Each row is a point. The points of each table are mixes of a few directions, plus a little noise. How many directions does each table use, and how many do they share? Where both have some left over, give the other angles between the two spaces (their principal angles), to ten degrees, smallest first.

First (4 x 2):
[[  7 -11]
 [-40  74]
 [ 29 -52]
 [  6 -10]]
Second (4 x 2):
[[ 22   3]
 [ 70  11]
 [-70 -11]
 [-22  -4]]
Directions: first 1, second 1, shared 0; angles 70

First (4 x 3):
[[ 26 -34  34]
 [ 32 -28  23]
 [-81  39 -14]
 [ 23  23 -44]]
Second (5 x 3):
[[   7   18    1]
 [  30   69    6]
 [   0    4    0]
 [   8   18    1]
 [ -49 -107   -8]]
Directions: first 2, second 1, shared 0; angles 60

First (7 x 4):
[[  -9  -39   28   14]
 [   9   20  -35  -25]
 [  11   -2  -45  -38]
 [  -5   43   22   30]
 [  -5   10   22   21]
 [  15   75  -53  -26]
 [ -18 -108   60   24]]
Second (8 x 4):
[[-16 -66  32  16]
 [-31 -55  26  27]
 [-42 -10 -31  11]
 [ -3  49   5  19]
 [ 46  22 -10 -38]
 [ 10  57 -49 -24]
 [ 17  78 -27 -11]
 [ 19 -75  55   0]]
Directions: first 2, second 3, shared 2

First (8 x 6):
[[  7  37  27  73 -16 -20]
 [ 30  41  39  -1 -20   6]
 [ -4  19  18 -27  13 -27]
 [  9   9  13 -44   4   2]
 [ 27  26  26 -20 -16  14]
 [-34 -98 -83 -55  25  38]
 [-22 -38 -35  -4  14   4]
 [-13   2  -6  78  -5 -17]]
Second (9 x 6):
[[  17   31   31   36   -4   43]
 [   1    4    0    1  -13  -39]
 [   5   10    8   20   -7    1]
 [   7   12   15   -6    3   19]
 [ -18  -27  -33  -82   -9 -121]
 [  -2   -4   -5   46   -6   15]
 [ -21  -41  -34  -90   22  -31]
 [  16   27   33   20    7   65]
 [  -6  -13  -10   54    4   47]]
Directions: first 3, second 3, shared 2; angles 50

First (9 x 6):
[[ -58   33   75   35  -59   19]
 [ -38   21   48   22  -38   12]
 [   1   -1   -2    0    1    0]
 [ -20   12   26   12  -20    6]
 [   6   -4   -8   -4    6   -2]
 [  58  -34  -75  -35   59  -18]
 [ -35   20   45   21  -35   11]
 [  80  -47 -103  -48   82  -25]
 [   4   -2   -5   -2    4   -1]]
Second (8 x 6):
[[ 18  49 -18  18  -6  -8]
 [-32 -87  38 -26  31  47]
 [-30   9 -25   2  -2 -17]
 [-66 -29 -22 -11  13  -2]
 [121  72  36  33   0  41]
 [-42   6 -24   5  19  11]
 [ 51 -40  47 -20 -32 -23]
 [-19  20 -30   2 -23 -48]]
Directions: first 1, second 3, shared 0; angles 90

First (7 x 8):
[[  7  26  -3   0 -28  20 -23  -2]
 [-59  -4  -7 -57 -15 -34  13 -81]
 [ -3   7 -20  16 -76  52 -24  11]
 [ 48 -10   7  23  50 -24 -30  12]
 [ 62 -15  16  64  51  20  14 100]
 [-60  51  10 -59 -29   3  32 -47]
 [  7 -55   0  12  46 -36  17   7]]
Second (10 x 8):
[[-21  62 -20  39 -16  28  45  73]
 [-11  33 -11  21  -8  15  23  38]
 [-24  71 -23  44 -18  32  50  83]
 [ 28 -82  27 -50  21 -39 -59 -96]
 [-23  68 -22  42 -17  31  49  79]
 [ 15 -44  14 -27  11 -21 -32 -52]
 [ 14 -42  14 -26  11 -19 -30 -49]
 [ -7  21  -7  13  -6   9  15  23]
 [ 17 -48  16 -30  12 -22 -33 -55]
 [ 14 -40  13 -24  10 -19 -28 -45]]
Directions: first 4, second 1, shared 0; angles 30

First (9 x 9):
[[-20  -7  20 100 -82 -28 -45  -3 -38]
 [ -7  -3   7  35 -29 -10 -16  -1 -13]
 [  7   3  -7 -34  28  10  15   1  13]
 [ 16   6 -16 -78  64  22  35   2  29]
 [ 11   4 -10 -53  44  15  24   2  20]
 [ -1   0   1   6  -5  -2  -3   0  -2]
 [  1   0  -1  -7   6   2   3   0   3]
 [  8   3  -8 -41  34  12  19   1  16]
 [-15  -6  15  73 -60 -21 -33  -2 -28]]
Second (8 x 9):
[[  16   11   13   26  -15  -53  -25  -19   21]
 [  -4   -3   -2   -4    3   11    6    4   -5]
 [ -16  -12  -12  -27   16   56   25   20  -21]
 [ -21  -17  -17  -39   23   82   38   29  -31]
 [  33   25   28   56  -33 -121  -55  -43   45]
 [  -6   -5   -5  -11    8   25   12    9  -10]
 [  -2   -2   -3   -4    2    7    3    2   -3]
 [   2    2    3    4   -3  -10   -5   -4    3]]
Directions: first 1, second 1, shared 0; angles 60

First (8 x 11):
[[ 53  16 -27 -21 -26 -21 -60  -3   9 -52  24]
 [  3 -73 -13  41  45  31  -3 -20   6  29  19]
 [  7  66   6 -41 -41 -31 -12  13  -5 -36  -9]
 [  9 -44  29  36  31   7  28  37  -5  11 -44]
 [-61 -42  32  42  44  30  75   4  -9  72 -32]
 [ 47  55 -17 -44 -50 -36 -55   6   4 -63  13]
 [-89 -12  18  22  30  36  76 -26  -7  84  -2]
 [ 26  37 -25 -33 -32 -19 -46 -12   5 -41  29]]
Second (10 x 11):
[[ 68  15  22 -14  19   9  20  18  12 -67  94]
 [ 33  28 -18 -13  39 -46 -38  26  26   9 -27]
 [  4  16 -51 -37  67 -21  33   6  21   7  56]
 [-53   8 -26  89   5  -6   6  56 -22  25 -40]
 [ 27   9 121 -30   0  31   7 -52  24  31  -4]
 [ 20 -14  55   8 -71  15 -53 -23 -11 -18 -51]
 [-22 -36 -52   7  -8  -4  32  33 -27 -24 -17]
 [  1   9 -44  20 -19   3 -16   6 -10 -36  51]
 [-66 -21 -50 -52  40   1  56 -43   3  65   0]
 [-13 -14  41  23 -70  18 -47 -27 -17   7 -62]]
Directions: first 3, second 6, shared 2; angles 80
